Every row gives one point. The points of each table are mixes of a few directions, plus a little noise. Count the directions of each table, and those that both share. Where both have some left over, give the other angles between the two spaces (their principal angles), to ten degrees, smallest first.
In the rows, zero is written as 128.

First (5 x 2)
[[172 127]
 [ 55 129]
 [142 128]
 [ 86 129]
 [185 127]]
Second (7 x 2)
[[135 122]
 [112 141]
 [194  70]
 [ 67 182]
 [123 132]
 [106 147]
 [159 101]]
Directions: first 1, second 1, shared 0; angles 40

First (5 x 4)
[[136 151 130 130]
 [127 150  78 116]
 [113 130  43 105]
 [142 115 226 155]
 [123  94 161 136]]
Second (5 x 4)
[[199 150 160 159]
 [112 122 106 104]
 [167 141 165 167]
 [ 99 121 134 137]
 [ 63 107  75  73]]
Directions: first 2, second 2, shared 0; angles 30, 60

First (10 x 9)
[[123 140 122 104  77 166  39  52 142]
 [169 149 121 125 173 132 163 150 103]
 [107  62 183 127 110 181 197 171 124]
 [ 84 122  92  47 130 153 155 113 106]
 [175 130 157 162 142 144 136 144 124]
 [154 126 145 155 148 123 156 158 123]
 [170 151 132 183 168  79 145 166 129]
 [ 73 124  91  73 119 120 133 112 124]
 [ 52 133  86 131 106  39  95 119 161]
 [173 145 153 170 106 142  62  96 144]]
Second (10 x 9)
[[ 94  74 166 153  97 132 146 163 148]
 [ 38 114 132  93  79 123 153  75 150]
 [190 138 125 152 162 131 110 163 112]
 [217 142 125 164 177 133 104 182 105]
 [202 167 103 134 175 128 103 140 104]
 [ 47 112 133 100  82 123 151  84 148]
 [ 47  85 155 122  76 127 156 115 155]
 [110 174  92  83 131 121 124  64 121]
 [162  98 153 168 137 135 125 186 127]
 [172 176  95 113 164 125 107 109 108]]
Directions: first 4, second 2, shared 1; angles 30

First (8 x 12)
[[230 102 140  77 136  77  79  67 103 113 126 141]
 [125 114 154  85 144 160 180 144 142 136 117 136]
 [107 109 134  99 112 183 218 157 151 156 124 144]
 [ 78 164 145 159 129 107  95 149 102 140 117 104]
 [ 56 113  84 175 149 134  59 133 146 114 195 120]
 [170 169 129 160 110 118 162 130 130 109  76 123]
 [157 102 107 118  88  67  50  79  76 168 165 137]
 [106 151 130 154 157 175 183 164 174  88 104 119]]
Second (10 x 12)
[[102 118 164  92 160 113  75 126 108 140 150 119]
 [169 107  58 136 102 126 184 127 117  82  63 119]
 [209 100  73 129  93 135 182 100 143 103 106 151]
 [ 76 148 187 120 156 126  77 139 128 161 171 123]
 [196  79  17 120  97 116 202 119 100  47  21 111]
 [129 121 166 101 146 123  88 112 129 151 170 140]
 [ 90 147 168 131 144 128  97 138 130 153 158 127]
 [ 74 150 194 121 158 127  71 138 129 168 180 127]
 [133 139  91 161 105 137 174 142 134 107  90 122]
 [102 171 164 168 118 150 130 140 161 166 170 142]]
Directions: first 5, second 3, shared 2; angles 70

First (8 x 18)
[[128 128 127 128 129 127 128 128 129 127 129 129 129 127 128 128 126 128]
 [115 150  74 117 174 107  79 125 118 174 127  92 100  54 175 172  61  92]
 [127 141 118 127 129 120 126 130 125 124 113 118 132 120 126 129 123 135]
 [125 169 103 129 130 101 122 132 117 109  80  98 141 105 117 129 114 151]
 [130 118 141 130 119 136 137 129 132 123 135 139 131 143 121 121 141 130]
 [140  73 191 137  92 169 170 128 144 110 173 183 138 205 103  95 190 132]
 [133  82 159 129 122 159 139 124 139 142 180 162 115 158 136 122 148 105]
 [125 163 108 128 127 106 125 131 120 112  87 104 139 112 117 129 121 149]]
Second (11 x 18)
[[ 78 120 148 102 145  52 127  62 159 151 126 110 135 172 157 112 138 139]
 [171 134 112 151 114 193 129 185 101 108 130 144 122  91 104 143 120 118]
 [107 125 136 117 135  97 128 101 140 138 128 120 131 146 140 121 132 132]
 [114 125 134 121 132 108 128 111 136 134 128 124 130 140 136 124 131 131]
 [114 126 134 121 132 107 127 110 136 134 128 123 130 140 136 124 131 131]
 [209 139  96 170 101 249 131 232  79  91 130 157 117  60  84 154 113 110]
 [122 127 131 125 129 118 128 120 132 131 129 125 129 133 132 127 129 129]
 [ 87 121 144 107 142  66 127  75 152 147 127 114 133 163 151 116 137 138]
 [143 130 122 136 123 152 129 148 118 121 129 134 127 114 119 133 125 125]
 [162 133 115 145 117 180 129 173 107 112 129 140 123  99 108 139 121 119]
 [ 98 124 140 114 138  85 127  92 145 140 127 117 132 153 143 119 133 134]]
Directions: first 2, second 1, shared 0; angles 90
